Each row is a point. To make a cloud, some directions were put in groups of two or more. Within a group, all points are equally far from the middle, so they leave a hole (a ring in 2 directions, a hollow ball in 3). The other directions are filled evenly. Then the cloud was stretched, turned, moved and blurred a little. Count the holes, and give their numbers of directions, smallest first.

Cloud (14 x 2):
[[ 56 -18]
 [-49  21]
 [ 21 -46]
 [ 15  60]
 [  1  57]
 [  3 -54]
 [ 26 -45]
 [ 57 -18]
 [-64 -15]
 [-18 -57]
 [  3  56]
 [ 29 -44]
 [ 62  44]
 [ 16  60]]
Holes: 1 (2)

Cloud, 14 rows:
[[ 31  25]
 [ -2  44]
 [ 19  34]
 [ 85 -55]
 [  6  50]
 [-33 -21]
 [ 18  25]
 [ 61 -59]
 [ 30  39]
 [ 77   7]
 [ 27  35]
 [ -5  84]
 [ 60   7]
 [ 12  -6]]
Holes: 0

Cloud (21 x 3):
[[-67 -32  45]
 [-71  -5  -2]
 [-34  62  32]
 [-67 -27  -3]
 [-95 -29   0]
 [ 14  27  20]
 [ 39 -30  64]
 [  7  -1 -24]
 [-76   3 -44]
 [-53 -18  66]
 [ 23  20  32]
 [ 34  -5 -43]
 [-32  52  44]
 [-56 -20 -24]
 [ -3 -40  39]
 [-41  42  46]
 [ -3 -39  60]
 [ 23  43  -6]
 [-39 -39 -14]
 [-36  37  33]
 [ 29  15  48]]
Holes: 0

Cloud, 30 rows:
[[-53  20  38  73]
 [ -8 -75 -81  18]
 [-11 -14  -6  46]
 [ 33 -91  19 -13]
 [ 31  61 -79   7]
 [ -1 -49 -39 -22]
 [ 29 -46  37 -10]
 [ 20 -60  20   5]
 [-14  33 -27 -32]
 [-70 -91  54 -39]
 [ 70 -76  50  29]
 [  7 -17 -31   0]
 [ 47  17 -37  74]
 [ -7 -58 -22   6]
 [-18 -29 -15  68]
 [ 53  17  54 -14]
 [ 41 -23 -39 -22]
 [  9  25  -3  27]
 [ 42 -16   3 -75]
 [-13  28 -47 -62]
 [ 26 -29 -73 -49]
 [ 81 -56  42  29]
 [ -4  59 -57 -30]
 [-22 -33  -5 -39]
 [ 15   9  -6  26]
 [  9 -76 -65 -75]
 [-32 -20 -71 -29]
 [-46 -45 -22 -25]
 [  4 -34 -14 -22]
 [ 21  34 -15  46]]
Holes: 0

Cloud (47 x 6):
[[ 16  32  47  14  47 -55]
 [ 51  17  73  31 -30   1]
 [-30 -19  -3   3  40  50]
 [  1 -53  38 -21 -19 -15]
 [  4  22  45 -52  33 -63]
 [-17 -49   2 -71  28 -23]
 [ -8 -53 -20 -27  -7 -71]
 [ 12  -7 -13 -34 -31 -51]
 [ 20  15  46 -20 -13  24]
 [ 60  -7  52 -10  -7  30]
 [-19  34  23  47   9   5]
 [  9  -5 -29  58 -18 -33]
 [  7  53  -2 -34  28  23]
 [  6   9  -7 -60  54  15]
 [ 83 -62  21   5  35   2]
 [-21   0  18  45 -14 -76]
 [ -4 -11 -32  38  47  42]
 [ 11  55   4  52   8 -24]
 [ -9 -31  50   7  29 -50]
 [-34  37  37  -6 -13   8]
 [ 28  -4   1 -43 -11  10]
 [  4 -38 -19 -55  49  42]
 [ 51  30  50 -27   8 -45]
 [ -4 -34  23 -44 -12   1]
 [ 35 -39 -11  67   0  63]
 [ 17  18  36  66  -2 -21]
 [-22 -87  22 -30  38  21]
 [ 46 -34 -18 -18  -8 -30]
 [-55 -44 -47   0  37 -55]
 [ 42  17  13  50  -7 -48]
 [  6  12  48  43  16 -44]
 [ 46   6   2   8 -37 -64]
 [ 30  46   7  -5 -30 -68]
 [-22 -47  17  41 -26  -2]
 [ 50  16  51 -40  26 -27]
 [ 46  -8 -41  -5  11  12]
 [ 50  -9  43 -36  23 -18]
 [ 49 -91  18  15 -58 -21]
 [ 65 -35  45   5   2 -17]
 [ 29  10 -38  14 -23 -22]
 [-38 -41   4 -73   4 -54]
 [ -9  22  70 -30  32  15]
 [ 17 -95  23  24  -9 -15]
 [ 14   8  -8 -45  -7 -11]
 [-21 -26  56 -11  27 -65]
 [-11  -8  15  -7  69 -55]
 [ -9 -37 -17 -69  60  18]]
Holes: 1 (3)

Cloud (80 x 8):
[[-13   5  14 -61 -16 -19  61   9]
 [ 52  32 -28  33 -66 -27 -38 -23]
 [-16  21  -4 -42  36 -44  73   5]
 [-15 -21  34  -3  31  -4 -37 -25]
 [-29  47 -12  17  15  -6  -5  47]
 [-58  -7 -54 -28  36   4  27  41]
 [-48 -25  23 -14 -31 -44 -25 -20]
 [ -3 -18 -39  16  64   3  -6 -20]
 [ 12  26  16  53 -81   2 -55 -10]
 [ 20  10 -18 -38 -36 -29 -36  67]
 [ 44 -23 -59 -16   6 -11  21  20]
 [ -7 -13  23  76 -48 -59 -34 -17]
 [-25 -24  23 -14 -26 -51 -43 -29]
 [ 67  18  13 -16 -17 -13 -22  45]
 [ -6  -2 -57 -26  47  26   2 -11]
 [-14 -47 -23 -10 -39 -21 -12  57]
 [  4   7  29 -72 -13 -12  -8  -8]
 [ 32 -10  12  -7  -6 -42  -7  65]
 [ 28  34  -4  40 -87 -50 -47  -4]
 [ -8 -26 -19  24 -41 -13 -33 -66]
 [-15  34  11  31 -31  72 -15  12]
 [  4 -31  44  -2 -51   4 -39  44]
 [ 18 -84   9 -24  29 -26 -38  -6]
 [ -5  54 -18 -21 -20  31  -9  62]
 [-82 -23 -12 -34   7 -18  23  -6]
 [-38  16 -42  39  14 -29  18 -54]
 [-59 -11 -72  -4  10 -11 -25 -47]
 [-33  29 -53  33  -1  12 -55  -1]
 [-32  31  -8  49 -52  15 -27 -48]
 [-73 -25 -38   7  -7 -24  15 -38]
 [ 23  -7 -95   3 -10   2 -46   1]
 [-34  24  16  29  32 -25  63 -24]
 [-47  75 -19  13 -12  19  21 -28]
 [-58 -20 -32  62 -26 -28  16  20]
 [-17  47  -5  -6   3  33  34 -51]
 [  4 -19 -62  37  18   4  -5  -1]
 [ 49 -65  57  -9 -11 -41  11  14]
 [ 15 -24 -35 -29 -12 -51  46  -7]
 [ -4  12 -33 -19  34 -13  71 -41]
 [ 34  -7   3 -52   1  46  37  33]
 [-26   8 -46   6  46 -26  28 -58]
 [ 14 -22 -73 -37  59  -4  11  -9]
 [-23 -45   4  13  -9   9 -62   4]
 [ 37 -14  -4  31 -15  24 -17 -50]
 [ 44  14  15 -74  23 -64  45   3]
 [ 46  17  13 -31  26 -40  -8  28]
 [  4  12 -43  -5  -4  46 -24  11]
 [-60  16 -77  11  14  25 -15  16]
 [ 45  37  14 -37  29 -22  -7 -14]
 [-15 -41   1  11  63  11 -13 -25]
 [ 20   6  57  -7 -26   3 -40  49]
 [-35 -11 -28 -29  28  49  -2   6]
 [-22   6 -86  54 -31  11 -73   2]
 [ 23 -11  19   2 -75 -23 -43 -31]
 [  3  30 -47 -28  27 -22   9  34]
 [ 35 -13   5  -7   1  12 -63 -14]
 [-22  20 -69 -22 -61 -19  -8 -21]
 [-29 -16  -5 -27  60 -39  38  35]
 [ -3 -35  31  21   9   2  17 -64]
 [ 34 -17  15  14 -46 -44 -75  41]
 [ 42 -17  32 -27 -43 -20 -24  62]
 [ 50 -35  -1  20 -38   9 -55 -34]
 [-59   4 -24  26  11 -75 -15  10]
 [ 51  -7  69 -40  22   4 -24  12]
 [ -4 -21 -89  -9  16   8 -32  -6]
 [ -7 -17 -88 -38  25 -14 -21 -40]
 [ 35   6 -46 -66  52 -12  32  19]
 [ 37  20 -26 -44   1 -37 -15  43]
 [ 34 -45  70  -3   0 -23 -11  40]
 [ 37  26 -72 -38  16 -41 -19 -27]
 [ 16 -52 -32 -66   0 -37 -19  39]
 [-18   9  81   2 -23 -42  33  12]
 [ 50 -37  61 -67   9  31  15  33]
 [  8 -50  -1 -84  24 -26  -3   3]
 [ 20  26  47 -41  -6  -1 -21  44]
 [-28  14 -55  46 -11 -19  22 -34]
 [ 11  -8  12  52 -14 -63 -23 -60]
 [ -1  60 -14 -29 -19 -39   7   4]
 [ 70  -3  81 -17 -14  24 -14  19]
 [ 29  -1 -16  48 -39 -55 -29  40]]
Holes: 2 (2, 4)
